Each row is a point. Each copy is the shape, with its points in the same order, turned, moved and blurred by noise. Say if it was mirrored as well.
In the rows, 128 means zero.

Shape (7 x 2):
[[ 91 134]
 [117 158]
 [100 162]
 [149 123]
 [170 104]
 [107 122]
 [180 168]]
Copy 1 (7 x 2):
[[161  78]
 [124  91]
 [131  78]
 [140 139]
 [145 166]
 [163 101]
 [ 87 144]]
Copy 1 is: only turned
Copy 2 (7 x 2):
[[125  99]
 [ 92 126]
 [ 90 105]
 [125 158]
 [148 176]
 [135 114]
 [ 83 185]]
Copy 2 is: only turned
Copy 3 (7 x 2):
[[142  90]
 [115 115]
 [110 102]
 [146 150]
 [167 168]
 [148 108]
 [104 181]]
Copy 3 is: only turned

Shape (9 x 4):
[[ 65 115 111 135]
 [148  91 136  89]
 [125 100  85  97]
 [ 94  88 131 144]
 [139 128 133 185]
 [120 116 141  98]
 [132 176 145  99]
 [129  96 134 152]
 [150 195 152 120]]
Copy 1 (9 x 4):
[[137 184 134 107]
 [128  93 161 136]
 [130 115 157  94]
 [109 153 122 139]
 [129 131  73 154]
 [149 131 153 143]
 [198 117 132 143]
 [115 123 110 147]
 [217 100 119 156]]
Copy 1 is: only turned
Copy 2 (9 x 4):
[[ 56 147 134 100]
 [126  97 158 154]
 [ 89 116 122 169]
 [ 79 156 159 112]
 [125 194 142 117]
 [119 102 146 117]
 [148 105  98  99]
 [115 159 169 129]
 [178 128  83  89]]
Copy 2 is: only turned
Copy 3 (9 x 4):
[[ 88 121 113 149]
 [155  74 169 136]
 [109  89 179 110]
 [108 119 144 171]
 [154 167 149 153]
 [148  92 136 126]
 [181 111 113  92]
 [139 125 156 166]
 [198 138 109  94]]
Copy 3 is: mirrored

Shape (9 x 6):
[[167 146  73 105  96 147]
 [144 101  82 105  92 128]
 [128 118 118  74 164 155]
 [127 140 159 111 121  93]
 [115 140 159 117 107  98]
 [118 141 153 130  71 126]
 [117 120 171 140 161 122]
 [146  93 194  84 150 165]
 [110 147  73  85 138 164]]
Copy 1 (9 x 6):
[[138 153 124 201 140 173]
 [143 165 109 156 139 191]
 [ 82 181 127 142 177 150]
 [ 99 142 138 126  97 120]
 [ 99 121 138 125  90 130]
 [117 105 154 140  88 175]
 [106 119 160 105 139  99]
 [ 82 174 204 103 152 139]
 [ 88 144  94 172 182 167]]
Copy 1 is: only turned
Copy 2 (9 x 6):
[[108 151 152  86 149  80]
 [135 154 116 108 129  83]
 [158  92 166 100  94 114]
 [158 137 164 154 146 151]
 [147 145 149 171 149 139]
 [122 165 160 171 129 131]
 [147 125 135 148 108 186]
 [179 150 182 127  59 155]
 [117  86 154 112 111  81]]
Copy 2 is: only turned
Copy 3 (9 x 6):
[[152 138 125 180 134 167]
 [161 135 130 174  97 123]
 [121 157  81 109 129 135]
 [ 93 113 151 133 143 100]
 [ 91 121 163 139 132  98]
 [106 143 189 160 130 119]
 [102 123 155  80 124 111]
 [131 185 127  76 159  91]
 [111 150  91 156 107 179]]
Copy 3 is: only turned
Copy 4 (9 x 6):
[[117 130 193 151 144 171]
 [145 120 149 157 143 182]
 [115 180 118 115 136 152]
 [152 107 122 121  97 127]
 [147 104 116 134  87 121]
 [142 106 141 177  84 129]
 [139 126  89 122 122  86]
 [175 203 117 137 113 100]
 [ 67 159 141 128 130 173]]
Copy 4 is: mirrored

Shape (12 x 9):
[[169  93 154 114 158 149 169 112 122]
 [166 153 187 122 143 146  83 160 178]
 [130 137 165 109 118 132 165 101 167]
 [129 141 154 153 182 146  77 119  94]
 [166 167 115 170 100 158 165 118 174]
 [122  93 109 171 125 131  78  84 126]
 [104 124 125 171 112 138 130 144  92]
 [158 115 106 164 121 101 110 149 154]
 [149 176 122 118 120 163 162  93 151]
 [ 97 109  98  76 123 140 145 167 159]
 [120 101 141  88 111 174 100 137  90]
 [119 114 174 155 158 152 151 138 153]]
Copy 1 (12 x 9):
[[130 137 147  76 176 155 105 144  89]
 [101  97 143  73 141  89 154 171 153]
 [142 121 139  72 179 170 160 117 148]
 [ 94 104 123 125  84 133 110 169 111]
 [155 184  91  68 147 132 173 149 145]
 [103 172 145 157 112 160 113 162 157]
 [ 92 169 109 112 110 137 116  97 126]
 [138 182 154 128 132  85 149 131 138]
 [171 129  82  81 150 164 149 155 139]
 [111 126  99 150 207 128 141  84 130]
 [ 84 118 110 118 164 141  66 120 142]
 [ 88 136 131  70 144 146 165 134  97]]
Copy 1 is: mirrored
Copy 2 (12 x 9):
[[163 120  89 139 179 125 132 111 147]
 [136 132 140 170 112 156 132 166 206]
 [129 105 101 156 108  98 110 106 158]
 [142 159 161 164 188  96 101 178 170]
 [112  70 157 146 119 100 168 119 130]
 [130  96 122 144 165  78  95 209 121]
 [ 80 145 136 135 170  95 116 158 113]
 [126 102 138  92 129 119 140 187 137]
 [146  95 148 172 122  99 127  96 124]
 [123 123 125 120 120 173  67 121 101]
 [134 161 106 186 164 146  95 163  97]
 [ 96 113 110 142 167 121 112 124 184]]
Copy 2 is: mirrored
Copy 3 (12 x 9):
[[ 76 109 182 113 124 118 126 103 128]
 [122  98 121  81  75 101 169 141  92]
 [104 134 123 129 105  93 138  61 142]
 [121 126 141  78 145 142 141 175 145]
 [ 92 112 108 187  59 119 154 120 150]
 [ 98 119 106 106 116 135  62 158 157]
 [136 158 137 155 109 173  99 152 134]
 [123  89 123 156  96 113  85 153 114]
 [ 98 115 113 167 115 128 168  94 159]
 [172  72 156 128  89 158  99  61 125]
 [120 133 139  83 132 196 116  89 113]
 [131 139 176  98  68 109 130 131 154]]
Copy 3 is: mirrored

Shape (15 x 11):
[[ 94 116 126 127 158 190 151 153  92 114 129]
 [165  90 139 149  96 156 111 184 148 186 159]
 [190 123 116 150 134 127 148 141  85 150 136]
 [169  98 141 140 116  97 108  63 112 159 100]
 [ 81  58 122 129 159 108 115  95 100  84 159]
 [ 85  95 135 122 137 153 121 104 102 112 142]
 [142 119 151  90 141 132 155 111 147 129 111]
 [149 151 149 109 121 162  68 148 102 105 124]
 [115 159 153 151  97  93 114 116 121 143 135]
 [112 140 174 171 142 154 124 120  95 137 132]
 [137 110 168 145 167 109 111 152 122 119 130]
 [ 91  97 113 164 106 147 153  76 170 121 101]
 [ 98  93 132 144  87 149 145 118 159  75 126]
 [ 86 155 154 159 120 169 152  62 143  96 156]
 [149  84  77 145 159 110  52 134 101 142 145]]
Copy 1 (15 x 11):
[[160 141 146 135  89 125 163 133 102 101 185]
 [146 149  93 192 110 133 146 220 166 129 106]
 [159 116 134 134 111  88 102 175 172 160 158]
 [127  62 150 152 144  91 136 138 174 157  92]
 [119 126 203 173 162 117 141 109 130  73 139]
 [139 121 179 152 133 125 170 122 133  88 142]
 [135 131 110 115 142 100 157 116 130 141 105]
 [161  92 124 140  76 142 103 134 122  81 105]
 [168  88 160 143 154 170 137 160 141 146  91]
 [187 104 156 166 108 152 158 115 127 141 128]
 [149 134 140 185 127 125 109 134 105 141 110]
 [115  76 117 152 181 147 199 121 146 123 155]
 [148  99 107 156 189 147 161 127 138  73 157]
 [162 104 144 135 146 178 189  73 171 117 156]
 [ 85  94 179 186  98 123  73 173 144 107 134]]
Copy 1 is: mirrored
Copy 2 (15 x 11):
[[ 78  92  97 149 138 145  93 131 139 166 129]
 [ 92 136 130  96 148 158 165 156  65 108  92]
 [161  90 113 109 147 152 135 115  80 163  94]
 [174 140 155 142 120 117 107 103  29 157 136]
 [142 125 102 195 101 182  91 149  99 154 195]
 [110 127 116 162 120 146  84 149 106 163 166]
 [130 102 181 148 142 122 118 107 112 145 150]
 [141 134 135 147 129 114  85 161 130 126  74]
 [163 175 121 132 152 100 138 133 101 160 142]
 [115 159 107 152 158 135 102 121 105 189 112]
 [140 143 128 185 135 157 139 116 111 142 108]
 [104 144 119 123 148 122  84  85  81 125 208]
 [118 131 116 146 175 137  85 131 111  97 192]
 [120 173 134 120 172 144  60 113 139 173 187]
 [160 132  89 136  52 165 119 139  74 124 109]]
Copy 2 is: only turned
Copy 3 (15 x 11):
[[ 91 134 116 154 137 170 156 140 160 125 181]
 [149  60  99 141 209 161 128 108 122 169 120]
 [143 142 120 102 153 180 114 134 138 175 106]
 [164 173 121 121 140  97 137  88 115 186  90]
 [ 57 165 127 101 163  96 179  88 172 138 135]
 [ 93 155 115 144 158 117 164 105 153 121 156]
 [150 130 144 126 123 116 113  95 152 144 167]
 [162 132 172 165 171 148 169 143 154 118 119]
 [132 134 125 149 146 122 109  95 129 105  73]
 [118 146  94 177 138 142 133 127 173 135 107]
 [109 108 146 140 144 120 132 121 184 164 105]
 [124 123  73 124  95 105 172  69 112 117 142]
 [120 108 114 126 127 138 184  51 144 100 146]
 [139 155  66 142 114 118 151  91 177  66 138]
 [106 131 139  94 191 108 180 162 120 173  90]]
Copy 3 is: mirrored
Copy 4 (15 x 11):
[[119 158  97  63 132 146 110 122  95  99 149]
 [188 132  96 158  82 183 107 110 130 149 162]
 [144 112 110 111 144 134 119  99 116 198 153]
 [140  72 134 166 137  73  87 139 123 153 143]
 [ 70 183 130 157 155 100  71 114 100 101 140]
 [102 150 135 121 128 117  89 125  98  87 136]
 [123  94 108 127 139 103 138 105 137  94 167]
 [182 147 122 106 146 124 137 131 130 113  80]
 [101  98 137 151 127 155 131 145 144 139 108]
 [119 103 113 104 150 162  86 131 106 123 106]
 [122 124  68 146 163 136  96 107 131 126 110]
 [ 96 112 146 127 121 121  78 175 153  91 192]
 [115 151 150 142 158 149 107 159 145  77 186]
 [ 81 103 177  89 142 151  82 129 151  73 137]
 [143 186  98 155 105  83  78 121 136 175 111]]
Copy 4 is: mirrored

Shape (16 x 12):
[[124 168 136 119 100 100 145 162 112 139  95  97]
 [112 175 169 143 127 143 180  72 154 118 115 173]
 [136 166  86 108  86 129 134  72 107 178 171 162]
 [119 142 156 132 178 121 166  88 108 130 136  89]
 [159 133 126 108 164 150 135 103  87 156  77 111]
 [ 92 176 138  87 112 153  90 129 134 115 139 111]
 [102 171 169 147 100 145 178 159 160 130 101 126]
 [145 117 151  99 125 175 147 145 181 147  97 109]
 [ 91 138 166 111 122 132 100 164 155 135 110 165]
 [112 139 128  69 129 118 134 158 147 135  88 101]
 [129 109  98 151 156 155 127  81  93 173 135 136]
 [115 129  91 124 137 129 148 140 186 161 117 121]
 [136 180 124 122 107  87 129 121 112 200 154 112]
 [149 157 144 165 178 124  99 157 101 104 144 178]
 [140  88 160 154 133 121 143 115 137 103 129  97]
 [186 130  91 150 112 123 103  70 113 198  85  88]]
Copy 1 (16 x 12):
[[114 141 169 127  74 146 111 128 140 126  88 106]
 [186 145 136 128 127  65  94  88 131  83 102 155]
 [164 151  69 122 150 180  82 131 162  83 103 140]
 [116 190 120 187 112  93  98  99 116 136 108 141]
 [ 94 163 143 156 145 108  72 111 183 151 121 115]
 [112 112 158 155 122 147 112 160 122  83 129 163]
 [154 133 192  99  99 111 124  91 104 117  96 143]
 [140 109 183 144 136 133 132  82 153 159 143 152]
 [168 111 187 140 140 118 132 162 117 118 125 115]
 [121 121 190 170 100 152 121 114 151 119 135 104]
 [116 170  80 138 187 122  92 117 140 142 121 111]
 [146 104 136 147 133 156 117  76 113 135 132  94]
 [149 150 111 148 111 187  84 137 135 133  58 123]
 [150 144 125 118 117  82  63 187  96 159 148 112]
 [126 149 114 150 102  85 161 113 130 163 131 131]
 [ 89 114  74 140 147 139  89 102 197 172  66 107]]
Copy 1 is: only turned
Copy 2 (16 x 12):
[[139 126 101  91 120 120 162 180  95  95 145 123]
 [132 105 141  90 150 157 125 170 124 110  53  43]
 [ 96 151 123 123 107 198 134 185 171 166 119  98]
 [123 158 125 152 105 115 130 157  84  90 102  46]
 [105 104 158 173 106 132 143 189  84 102 139  89]
 [ 91  92  72 118 113 112 148 141 142 120 108  97]
 [147 105 130  66 146 118 143 155 128  63  97  99]
 [124  83 155 131 127  95  96 152 141  78 106 129]
 [134  77 122 105 122 108 171 129 128 123  68 137]
 [153  88  95 132 100  92 135 180 115 102 120 131]
 [ 95 138 167 171  82 178 140 141 119 117 114  86]
 [162 119 116 146 113 156 110 140 139  80 104 139]
 [100 186 103 118 119 156 159 190 131 125 119 135]
 [131 119 155 147 167 139 197  96  87 153 107  91]
 [122 134 151 112 105 114 101 110  71 113 109  91]
 [ 64 138 147 155 105 198 104 191  74  99 150 144]]
Copy 2 is: only turned

Shape (15 x 12):
[[141 171  85 131 127 101  94 142 145 152 108 101]
 [154 135 132 125 162 125 145 139 102 152 119 153]
 [176 126 148 160 111 145  95  83  95 161 158  86]
 [128 121 116  95  92  67 171 121 139  79 167 148]
 [171 155 130 177 174  77 108 135  95  79 122 115]
 [ 92  87 166 176 170  86 150 119 143 128 154 127]
 [136 103  96 153 171 149 107 162 168 130 157 111]
 [127 119  96 163 128 122 177  67 131 161 193 153]
 [114 165 162  95 137 142 158 115 155 126 158 116]
 [ 95 107  77 113 152 154 122 108 159 128 135 103]
 [123 101 107 110 139  83  96 101 146 117 167 147]
 [ 87 144 115 112 100 153  97 156 101  72 112 177]
 [117 102 102 131  86 111 116  86 161  85 104 102]
 [ 85 138  79  89  89 124 159 150 109  82 144 129]
 [127 102 130 169 152  95 102  69 102 159 125 108]]
Copy 1 (15 x 12):
[[179 154 127 132 112 124 144  90 136 114 151 146]
 [154 155 128 156 161 137 114 139 134 164  95 127]
 [124 107 110 185 127 130 145 144 100 184 180 161]
 [118 114 146  65 156 178  83 114  86 130 128  98]
 [180  99 119 148 131 209 159 130 162 152 122 116]
 [117  77 175 118 170 148  99 155 182 152 120 157]
 [129 146 108 146 120 145  86 154 182 102 149 161]
 [112 147 148 116 220 151 103 154 113 156 183 165]
 [133 107 156 155 162 122  97 144  83  91 113 131]
 [121 126  86 123 166 109  92 113 149  88 144 167]
 [103 125 121  83 135 167 118 122 122 133 119 175]
 [139 130  75  76 135 108 149 164 122 108  94  79]
 [ 91  91 104  99 141 128 130  77 135 115 164 111]
 [162 118  90  63 160 121  82 131  97 105 133  89]
 [127  95 124 141 166 134 153 113 153 187 146 182]]
Copy 1 is: only turned
Copy 2 (15 x 12):
[[113 113 172  92 165  95 101 125 120 134  87 159]
 [150 127 161 143 139 112 132 119 123 124 167 160]
 [128 148 136 137 124  98 117  83 185  81  98 105]
 [101 175 119 158  99  65 114 201  88 151 113 160]
 [147 125 209 147 132 139  97 171 101  90 110 108]
 [161 125  97 135 108 112 121 137  70 108 154  87]
 [159 146 153  87  95 127 126  94  91 159 103 116]
 [141 201  89  86 105 101 111 151 144 110 164 129]
 [135 110 119 127 113  72 170 154 146 158 134 134]
 [102 122 119  73 102 131 116 113 115 178 123 129]
 [ 95 173 125 129 139  97 110 137  90 157 119 109]
 [ 84 135 134 150 136 164 184 151  87 137  93 192]
 [ 52 125 118 114  83 100 103 145  96 111  84 132]
 [101 145 110 135  98 135 125 182 105 176  96 203]
 [108 127 118 124 142 119  83 107 132  84 142  84]]
Copy 2 is: mirrored
Copy 3 (15 x 12):
[[130 149 140 168 128 168 123 112  87 107 161 113]
 [171 131 131  86 117 130 106 116 113 142 144 145]
 [131 169 158 102 135 138 183  93  56 167  99 136]
 [135 171 125 157  96 116 159  82 208 118 136 153]
 [147 177 101 152  80 105  93  67  87 184 136 117]
 [147 124 111 152 122 115 124 127 154 202  88 175]
 [151  89 106 164 166 147 123  69 108 153 131 140]
 [142 143 157 128 143 112 195 111 147 183 165 201]
 [177 115 160 142 138  94 169 125 152 118 113 117]
 [116  99 168 168 171 133 117  91 138 125 138 156]
 [ 99 113 145 148  83 148 147  83 146 139 131 161]
 [ 72 126  87 104 133  82 114  94 152  81 147 107]
 [ 75 177 161 160 155 153 129  91 169 137 113 117]
 [110 163 119 144 143  90 144  89 165  63 148 160]
 [108 154 157 126 118 146 122 129  88 194 107 172]]
Copy 3 is: mirrored

Shape (15 x 12):
[[166 117  88  97 141  91 158  66 114 157 139  80]
 [121 175 189 146 156 160 132 131 128 114 142 145]
 [194 112  90 111  87 102 122  93  91 126 108 101]
 [123 132 131 139 151 146 108 103 116  88  91  88]
 [156  78  74  61 106 122  99  87 106 170 140  83]
 [ 82 173 151 139 146 111 112  92 122 108  77 157]
 [155 124 120  83 136 125 141 112 107 130  87 107]
 [124 141 123 161 115 146 117  87 155 119 105 118]
 [175  97  95 106 169 119 158 157 165 150 101 151]
 [111 178  94 150 180 157 139 172 134  87 154 143]
 [119 188 135 117 114 120  98 117 151  89 121 115]
 [ 92 177 153 182 135 118  93 142 106 121 113 121]
 [124 116 107  98  90 121 168 113 118 145 102  86]
 [154 116  85  89 102 142 146  65  86 153 113 126]
 [100 126 141 148 150 122 134 144 132  66 162 151]]
Copy 1 (15 x 12):
[[ 84 112 115 135 141  77  90 169 170 117 171 136]
 [117 154 132 104 136 111 126  76  83 119  87  86]
 [148  87 157 146 147  82 100 180 160 147 134 138]
 [126 169 132 126 152 113 121 147 113 188 138  92]
 [119  73 175 125 181  95 108 175 152 132 210 143]
 [117 189 167 147  91 134 151 127  85 141 127  88]
 [126 138 149 133 141  93 130 133 141 158 147 156]
 [125 124 131 123 128 106 137 151 116 151 126  52]
 [126 102 119  58  85 130 153 152 145 149 152 168]
 [105 147  86  87 152 135 158 143  34 136  98 128]
 [135 167 155 117 139  69 159 151  82 136 119  84]
 [125 181 162 127 154 163 139 137  95 124  80  76]
 [145 119 116 148 153  97 153 143 164 130 171 119]
 [114  75 151 174 129  99 119 142 134 140 173 138]
 [167 157 106  94 127 128 113 125  52 120 121 103]]
Copy 1 is: mirrored
Copy 2 (15 x 12):
[[ 89 153 126 111 154 192  60 165 130 168 180 104]
 [152 163 141 116 175 107 160 115  72 108 136 115]
 [111 140 156  83 110 181  58 147 140 168 130 150]
 [150 176 142 147 138 154 117 139 109 161  93 105]
 [ 68 164  84 110  80 196  60 161 126 154 156 141]
 [170 169 166 164 153 122 164 169 125 140 141 141]
 [119 152 154 130 118 153  80 155 128 119 141 111]
 [151 151 122 150 166 143 109 133 107 167 122 154]
 [ 95  76 122 152 132 146  98 112 153 107 150  91]
 [151  91 114 124 146 101 171 146  75 155 123  64]
 [147 137 144 130 157 155 144 177  77 135 102 148]
 [140 172 137 119 170  86 176 159 121 156  96 133]
 [142 150 106 115 138 146  52 176 141 130 140 129]
 [126 156 130 114  95 151  53 150 118 164 188 143]
 [176 130 108 101 153 153 185 124 117 131 125  97]]
Copy 2 is: only turned
